Rows are points. To make a cloud, some directions were put in groups of two or more. Within a group, all points are equally far from the middle, so they leave a hole (a ring in 2 directions, a hollow ball in 3). The other directions are filled evenly. Then the cloud was stretched, turned, moved and blurred a little. Count the holes, and give their numbers of directions, smallest first.

Cloud, 20 rows:
0:  4.1 -4.3 -4.7
1: -0.1 -0.8  2.8
2: -0.2  5.0 -1.6
3:  3.2  3.0 -6.0
4:  0.1 -1.2  7.7
5: -3.0 -2.2  5.7
6: -0.3 -2.5 -3.7
7: -6.4  3.4 -0.1
8:  0.6 -2.5  4.6
9: -3.4  6.8  2.8
10:  1.6 -3.2  4.4
11: -1.3  0.8 -6.3
12: -0.8  1.8 -5.8
13: -5.4  0.0  0.8
14:  0.4 -1.1 -4.5
15:  3.0  1.3 -7.1
16:  1.2  5.5 -1.9
17: -3.4  2.2  4.3
18: -4.7  2.6 -2.7
19: -2.7 -3.7  3.0
Holes: 0

Cloud (30 x 4):
0:  5.2  0.1  2.0  7.5
1:  5.3  1.2 -1.1 -0.8
2:  1.5  6.4  0.7  4.6
3: -3.9  7.4 -0.2 -1.2
4: -4.7  4.7  1.4  2.9
5:  3.7  3.4  4.7 -0.7
6: -2.1  0.0  6.1 -0.9
7:  5.2  2.7  3.3  0.2
8:  1.3  3.3  4.9  1.1
9: -4.9  3.1 -0.7 -4.3
10:  4.7 -0.3 -0.5 -1.8
11: -4.9 -0.1  0.8 -4.4
12: -4.7  0.0  4.2  0.5
13:  0.3  7.5 -0.2  3.3
14: -1.3 -4.3  3.8  2.3
15: -3.6  4.0 -0.5  8.3
16:  5.8  0.9  2.2 -3.5
17:  3.8 -4.4  2.5  3.7
18:  0.0  6.8  3.2 -0.1
19:  1.9 -3.9  1.6 -1.9
20:  2.5  7.8 -0.2 -4.6
21:  3.6 -4.4  2.7  6.4
22: -2.5  8.1  1.5 -1.2
23:  0.3  1.6 -3.7  0.6
24: -3.3 -2.7  0.6 -1.8
25: -0.9 -3.9 -0.4  0.3
26: -2.3  2.9  1.4  8.4
27: -5.4  5.6  1.0  0.0
28: -5.0 -0.9  3.8 -0.2
29: -5.6 -1.0  1.3  1.5
Holes: 1 (3)

Cloud, 51 rows:
0: -3.4  4.4 -3.9 -2.3 -5.3  0.5
1:  5.9  3.2  0.1 -1.4 -1.4 -3.2
2:  5.3  1.4  1.0 -0.6  1.6 -5.1
3: -3.9 -3.1 -6.2  2.4  0.9 -0.3
4: -3.3  7.1  2.4  1.1 -1.7 -5.6
5: -4.7 -2.6 -0.5  2.7 -3.3 -3.0
6:  4.1 -1.6  4.2 -5.6  0.3  2.0
7:  5.6 -2.0  3.5  1.2 -0.6 -2.0
8:  2.6 -0.5 -6.4  0.3 -1.4  5.6
9:  2.8 -3.7 -3.1 -6.6 -4.2  4.1
10: -3.2  8.0 -1.0  1.6 -2.7 -6.7
11: -5.9 -4.3 -0.5 -3.2  3.1  4.0
12: -3.1  6.8  1.9  2.7 -1.2 -6.7
13:  5.3  2.6 -1.6 -3.7 -0.4 -2.0
14: -0.6 -0.2  1.5 -4.7  6.7  1.8
15:  3.6  3.1 -3.0 -0.8  0.8  4.3
16: -0.8  0.4 -1.1  2.9  7.7  0.2
17: -4.1  2.8 -6.6  1.5  3.6  0.6
18:  2.6  0.2 -6.2  6.1 -4.0  1.0
19: -4.0  5.4 -3.3 -2.9  2.2 -1.7
20: -2.3 -4.2  2.6 -7.7  0.7 -1.8
21:  4.5  2.5  2.9 -3.2 -0.8  0.2
22: -1.0 -1.9  2.5 -1.9 -0.8  7.1
23:  0.8  0.3 -6.7  4.1  3.7 -2.7
24: -6.1 -1.0  2.9 -5.6  0.6  1.3
25: -4.5 -2.8 -0.5  4.3 -2.0  2.3
26:  1.8 -4.9 -4.9  0.4 -2.4  6.7
27:  4.2  0.6 -4.3  0.2 -0.4 -6.1
28:  6.5  1.5 -0.4  3.6  0.6 -3.8
29:  6.2  3.2 -0.5  0.5 -2.0 -4.0
30:  2.5 -5.2 -3.8  3.4 -4.1  3.2
31:  4.0 -0.5  3.0 -5.8  2.9  0.9
32:  0.4 -5.3 -3.0 -1.8 -1.4 -4.4
33:  3.1 -1.2  2.2  5.6 -0.3  1.6
34:  0.1  2.0  4.2  3.7 -3.8 -2.6
35:  3.7  3.3 -1.2 -1.6  1.1  3.8
36: -5.8  1.9 -6.1 -1.0  0.0  1.9
37: -3.7 -0.6  3.0 -1.2 -6.0 -2.4
38:  3.6  0.7 -4.9  4.0  2.8 -4.5
39: -4.3 -5.9 -1.6 -1.5  3.9  3.4
40:  0.9 -1.1  1.2 -4.4  6.9  2.9
41:  0.6 -2.7  2.1 -0.6 -7.3 -0.9
42: -4.9  1.5  4.6 -3.7 -2.3 -0.5
43:  3.5 -1.2 -4.2 -5.8 -1.8 -2.6
44: -5.5  1.0 -3.6 -5.2 -3.0 -1.3
45:  2.7 -8.6 -2.4 -2.3  1.8  6.5
46:  4.7 -1.2 -3.5 -4.2 -5.3 -1.4
47:  3.7 -0.3 -1.1 -0.6  6.2  4.1
48:  0.5 -8.5 -2.6 -1.4  3.7  3.7
49: -4.7  4.5  3.6 -3.0  1.2 -2.3
50:  2.5 -6.2 -1.7 -7.3 -1.9  5.8
Holes: 3 (2, 2, 2)

Cloud, 79 rows:
0:  -1.1  -1.1   1.2   2.3   6.4   4.3   4.8   3.2
1:   4.1  -5.7  -2.9  -4.3   4.4   1.5  -2.3  -3.6
2:  -5.4  -1.6  -0.2   1.5   7.5  -0.9   2.0   1.0
3:  -3.7  -5.2   4.1   4.6   0.5  -4.6  -1.4   2.7
4:   0.3  -0.8   8.2   4.9  -3.8  -0.4  -2.7   1.0
5:  -0.7   2.6  -0.6   0.2   8.1   4.2   2.7   0.4
6:  -5.7  -0.7   7.8   3.8   0.2   2.8  -0.1   3.8
7:  -0.7  -3.0   0.7   1.0  -1.4   0.2  -0.4  -5.0
8:  -4.9   7.6  -1.6   4.5   1.5   0.0   4.8  -2.0
9:   0.1  -1.2  -3.2   3.1   4.0   5.3   1.3   3.6
10:   7.0  -4.4  -2.7  -5.6   0.0   1.4  -4.1   4.9
11:   3.7  -5.4  -4.5   2.0   3.4   0.1   1.7   3.7
12:   0.2   1.3   9.4   5.2  -3.1  -1.2  -0.4   7.7
13:   3.1  -7.5  -1.0  -0.5   0.3   0.8  -6.5   7.2
14:   7.9  -4.1  -4.1   0.1   4.5   1.9   3.9  -1.8
15: -11.0  -1.3   0.1   0.7   5.1  -3.4  -0.3   1.4
16:  -0.9  -2.2  -1.4  -2.6  -4.0  -1.2   3.9   4.0
17:   0.7  -2.6   5.6  -2.0  -0.3  -6.0  -0.5  -0.7
18:   2.7   0.5   5.9   2.6  -1.3   1.8  -1.8  -1.8
19:   3.7   8.7   5.1   2.2  -0.8   0.9   0.8  -0.3
20:   5.3   0.6  -0.7   3.8   4.8   1.1   4.6   2.1
21:  -1.6   9.0  -2.6   0.1   0.8   1.7   5.4  -0.1
22:   5.6   2.7  -2.2   4.2   5.6   0.8   6.0   3.5
23:   1.6   4.7   3.6   4.8  -1.3   2.9  -4.1   0.1
24:   3.1   1.4   0.5  -1.2  -1.5   4.9  -2.9  -4.1
25:   0.9   5.0   7.3   1.0   1.2  -2.8   1.4  -4.4
26:  10.3   4.4  -2.1  -0.5   3.6   5.0   9.4   1.1
27:  -4.4   3.3   2.7  -1.6   1.8   0.6  -5.4   1.8
28:  -3.2  -7.3   1.4  -0.5   1.7   1.0  -4.4  -5.1
29:   5.4  -3.2  -0.7   1.3  -5.2   1.3   2.9  -0.1
30:   3.2  -6.2   4.2  -2.3   0.3  -0.3  -0.4   2.1
31:   0.5   0.7  -1.3  -0.3  -1.6  -1.3  -1.7   1.9
32:  -2.2   6.7   3.6  -0.6  -0.2  -1.4   0.4   4.9
33:   5.2  -5.4   0.4   2.3   1.3  -1.7  -1.0  -5.4
34:  -0.8   4.6  -1.3   4.7  -1.7  -1.6   1.3  -0.3
35:   0.6  -1.5  -2.9   0.3   3.6   8.4   3.2   2.7
36:   6.5  -4.9   0.1  -1.3   4.2   2.3   4.8   2.1
37:  10.0   0.5   0.6  -1.4   3.6   5.3   7.0   1.4
38:  -3.6   5.0  -0.3  -4.8   2.7   0.3  -1.9  -0.5
39:   2.0   0.5   4.0  -1.0  -4.8   0.4  -0.9   0.4
40:   4.0   7.0   2.4  -0.8  -0.1   5.3   2.8  -2.2
41:  -5.3   4.2   1.7   2.8   2.6  -1.2  -2.2  -1.5
42:   1.4  -0.6   4.6   0.3   7.5  -3.4  -1.1   3.0
43:  -1.6   1.2   1.9   1.4   9.3   1.0  -1.6  -3.0
44:  -1.8   7.8   3.2   5.4   0.3  -1.4   3.6  -4.1
45:  -5.6  -0.9   1.8  -4.6   7.7  -1.4  -0.3   0.5
46:  -7.3  -0.4  -0.4  -0.9   0.9   0.0  -0.8  -1.2
47:  -9.1   3.8   7.1   2.0   2.2  -4.2  -3.3  -3.3
48:  -0.7  -1.5   7.6   2.4   1.1  -1.4  -3.0  -2.6
49:   4.4   6.3   3.7  -0.5   5.8  -0.4   0.0  -1.1
50:  -2.9   0.3   4.6   2.6  -2.1  -4.6  -1.7   0.9
51:  -0.7  -0.7   6.1   5.1  -4.1   2.1   4.0   8.6
52:  -5.7   0.0  -0.7   3.7   2.7   1.8   2.4  -6.9
53:   6.6  -2.5  -4.9  -1.9   1.5   0.0  -2.2   2.0
54:  -5.6   2.9   5.9   1.0   3.4  -2.4  -0.4   1.1
55:  -7.1  -1.1   1.0   1.8   1.8   6.0   7.9   3.9
56:  -2.9   2.8  -2.3   1.7   2.8   1.0  -1.5   0.6
57:  -7.0   2.4   0.8  -3.0  -2.5   3.1   1.2   1.4
58:  -9.3  -6.5   3.1  -1.0   2.0   0.7  -1.6  -4.5
59:   0.5  -2.0  -1.2   4.8   4.4   5.6   6.7   3.9
60:   2.5  -2.3  -0.1   4.9   3.2   3.3   5.7  -1.8
61:   1.7   1.3  -2.1   4.0  -4.0  -3.9   0.3   4.3
62:  -5.3   1.3   2.6  -2.8  -6.2  -5.6  -5.1   4.9
63:  -2.6   2.6   2.5  -0.4   2.9   1.5  -4.0   3.2
64:  -1.6  -0.4   7.2   2.4  -4.5   2.7   4.0   3.0
65:   1.0  -2.1   1.9   5.8  -0.9  -3.7   0.9  -1.7
66:  -3.5   7.4   4.4   0.7   0.3   1.3   4.3  -0.6
67:   3.7  -2.6   2.4   2.1  -1.0   0.1   1.3  -7.4
68:  -2.8   0.9  -1.6  -1.2   0.2   1.9   1.0   3.3
69:   2.4   2.1   0.8  -2.5   6.7   7.8   4.4  -2.8
70:   0.3  -2.1   6.5   1.6  -4.2   1.3   0.2   5.9
71:   3.0  -6.8  -1.1   0.6  -0.4   0.3   6.0   1.0
72:  -2.9   2.6  -1.6   1.4   1.5   3.7  -2.2   1.1
73:   4.8   0.2   2.1  -1.9   2.5   0.3   2.2   8.5
74:   1.7  -3.8   4.3  -0.6   5.5   1.6  -3.7  -1.1
75:  -1.1   0.4   4.5   3.2   2.6   1.1   1.1   7.1
76:   6.1  -7.1   0.0  -3.2  -2.0   1.4  -1.7   6.9
77:   2.5  -3.4   4.0  -2.7  -1.4  -3.5  -0.7  -2.7
78:   4.5   1.4   4.1   2.4   1.8   3.5   0.1  -1.8
Holes: 0

Cloud, 79 rows:
0:  -1.1   3.3   0.7   2.6  -4.9  -6.3  -2.4   0.7
1:  -1.6   2.9  -6.8   2.5   4.8   5.2   0.1   1.3
2:   2.7   1.9   1.6  -0.1  -1.4 -10.0  -4.5   3.3
3:   2.8   4.4  -2.5  -4.0   4.2  -2.5  -6.8   0.2
4:   5.4  -3.1   0.9  -0.6   3.4  -6.7  -7.0   3.3
5:   1.7   0.2  -5.3  -3.3   0.2  -3.8  -5.7  -1.8
6:  -5.5   1.2   2.5  -0.5   0.0  -2.7  -1.2  -2.1
7:   4.4   2.1  -1.9  -0.8  -1.0  -8.1  -4.7  -0.7
8:  -0.9  -4.8  -5.8  -0.3   5.6   4.5   0.0   0.3
9:  -0.8  -9.1  -1.6   0.1   3.1  -1.4  -1.5   1.8
10:  -2.9   0.5   2.3  -2.0   0.3   1.8  -0.9   6.1
11:  -3.5   3.4  -2.6  -3.0  -4.4   5.1   5.2  -1.3
12:   5.5   3.1   2.3  -1.2  -3.9  -4.0   3.0  -2.7
13:  -2.5  -8.2  -1.3  -0.4  -5.1  -3.3   0.9   2.2
14:   6.0  -4.8  -3.8  -0.7   0.3  -3.5  -4.1   5.6
15:   1.2   2.0  -8.5  -0.2   0.3   5.0  -2.9   5.0
16:   3.1  -4.6  -0.5  -0.1   0.4 -10.2  -5.8   2.1
17:   3.3  -4.3  -0.5  -3.5   8.3  -4.5   0.0   0.2
18:   2.1   1.1  -7.0   0.5  -1.1  -0.4   2.3   5.0
19:   1.0  -3.5  -6.6   0.3  -4.9  -4.1  -3.2  -2.1
20:   3.8   0.2   4.5  -3.6  -3.1 -11.1   0.6   2.5
21:   4.3   5.5   0.3  -3.0  -1.3  -8.1  -3.7   3.4
22:   2.5  -3.2   0.3  -1.6  -2.1  -8.2  -2.6   6.4
23:   0.7   5.3   3.1  -0.3   5.3   3.1   1.3   3.3
24:   0.1   2.6   2.4   3.8   1.3  -4.8   2.3  -0.3
25:   0.8  -8.5  -3.5  -1.8   0.4  -1.2  -3.6  -4.2
26:  -2.5  -2.2  -4.1   4.2   0.2   0.0   3.5   1.9
27:   2.3  -1.7   0.0   1.0   4.5  -1.6   1.7   6.7
28:   3.6  -1.1  -3.6  -4.9   1.8   7.4   0.0   0.6
29:   0.8   7.5  -1.2   1.3   1.2  -4.8   0.2   1.6
30:   0.8   0.0  -5.2  -9.4  -0.8  -0.5   0.7   0.7
31:  -3.9  -2.0  -0.3   2.6  -6.1  -4.7  -2.0  -2.4
32:   1.3  -6.4   0.7  -2.2   6.4  -5.0   1.1   0.8
33:  -3.3  -4.3  -3.7   0.3   3.5  -3.0  -2.8   0.7
34:  -0.6   5.1  -2.2   0.7  -7.1   1.4  -1.1   3.5
35:  -1.4   2.1   5.5  -1.8  -0.4  -1.0  -3.1   3.2
36:   5.4   4.6   0.2  -3.0   8.7  -3.3  -3.6   3.0
37:   4.5   3.3  -4.5  -3.9  -2.5   5.9  -0.2   0.4
38:  -1.6  -4.4  -1.0  -1.2  -4.8  -2.5   2.5   4.4
39:   3.9   1.5  -1.2  -6.3  -3.2  -4.3  -2.5   5.6
40:  -5.9  -3.0  -3.2  -0.6  -4.3  -1.0   4.5   0.4
41:   1.0  -6.9  -2.4  -2.1  -1.3  -2.2   5.7  -2.7
42:   0.0   7.5  -1.5  -3.2  -3.9  -1.8   2.8  -2.3
43:   6.1  -1.2  -6.9   3.0   2.9   1.1   0.7   1.6
44:  -1.2  -3.1  -1.9   2.0   1.9   6.2   1.0   0.6
45:   3.0  -3.9   5.7  -5.6  -3.4  -5.7  -2.0   0.3
46:  -0.4   4.8  -5.8  -3.6  -6.0   0.4   0.4  -2.6
47:   7.4   4.1   1.2  -1.5   6.5  -5.9  -1.5   4.7
48:   3.7  -1.4  -4.9   1.2   2.1   2.9  -2.5  -4.2
49:   6.9  -3.1  -1.6  -5.6  -1.1  -9.0  -2.7  -2.3
50:  -1.5   1.1   2.8   0.2  -4.1   3.2   3.1  -0.4
51:   3.9  -2.8  -5.8  -5.4  -2.6  -3.7  -0.1   3.0
52:   0.6  -2.5   2.1  -1.1   3.9  -5.0  -5.8   2.9
53:  -0.2  -3.6  -2.1  -2.2  -1.0   1.4   1.6  -6.6
54:   6.2  -5.0  -2.2   1.5   6.5  -3.0  -1.5   5.9
55:  -5.1  -3.1   0.9  -0.2  -5.5  -5.4  -1.4  -3.1
56:  -3.3   1.3   5.7  -0.9  -0.9  -5.6  -0.8  -0.2
57:   8.8  -2.6  -3.9   0.5   2.3   3.7  -1.3  -0.4
58:   1.2   3.8   3.2  -2.6   0.1  -1.7   3.8   5.6
59:   1.8   3.8   2.7  -0.5   1.6   2.1   3.9  -0.8
60:  -1.4  -4.2   2.1  -4.3   1.5  -3.1  -2.3  -3.7
61:   5.5   1.3  -2.0  -5.2   3.6  -8.2  -0.9   3.6
62:  -0.2   2.8   0.1  -0.8   5.6   1.8   1.5   7.3
63:   0.2  -1.2   1.9   1.7  -3.3   0.3  -1.6   5.0
64:  -2.5  -2.2  -0.2   2.7  -2.2   1.7   4.3   1.8
65:   3.7   2.1  -5.0  -1.9  -3.5  -2.7   1.1  -3.7
66:  -3.9   2.8   0.4  -0.2   4.8  -3.5  -1.5   0.3
67:   0.5  -4.8   5.0  -0.7   1.0  -6.2  -2.9   3.2
68:  -1.0  -2.7  -1.6   0.2   3.5   0.3   2.5   5.8
69:   9.0   0.8   0.1  -0.9  -1.0  -4.3   2.1   4.0
70:  -3.7  -0.8  -7.7  -0.3   4.4   1.7  -3.1   0.9
71:   4.1  -4.1  -5.4  -2.4   7.0  -2.0  -4.1   3.9
72:   0.5 -10.4  -2.8  -1.7  -0.8   1.0  -0.4  -3.8
73:  -2.8  -3.0  -1.4  -1.1  -5.8   2.2   2.8  -4.5
74:  -3.1  -3.5  -2.8  -2.9  -1.9  -0.8   5.5  -1.3
75:   4.0   5.6   3.8  -2.5  -3.3  -4.8   2.6   0.2
76:   0.8   3.6  -1.1  -3.0  -7.1  -0.7   0.1  -4.1
77:   2.8   1.0  -2.0  -2.2  -4.6   2.9   0.5  -4.5
78:   3.5  -5.8   2.2  -3.3  -0.5   1.7  -2.3   1.6
Holes: 2 (3, 4)
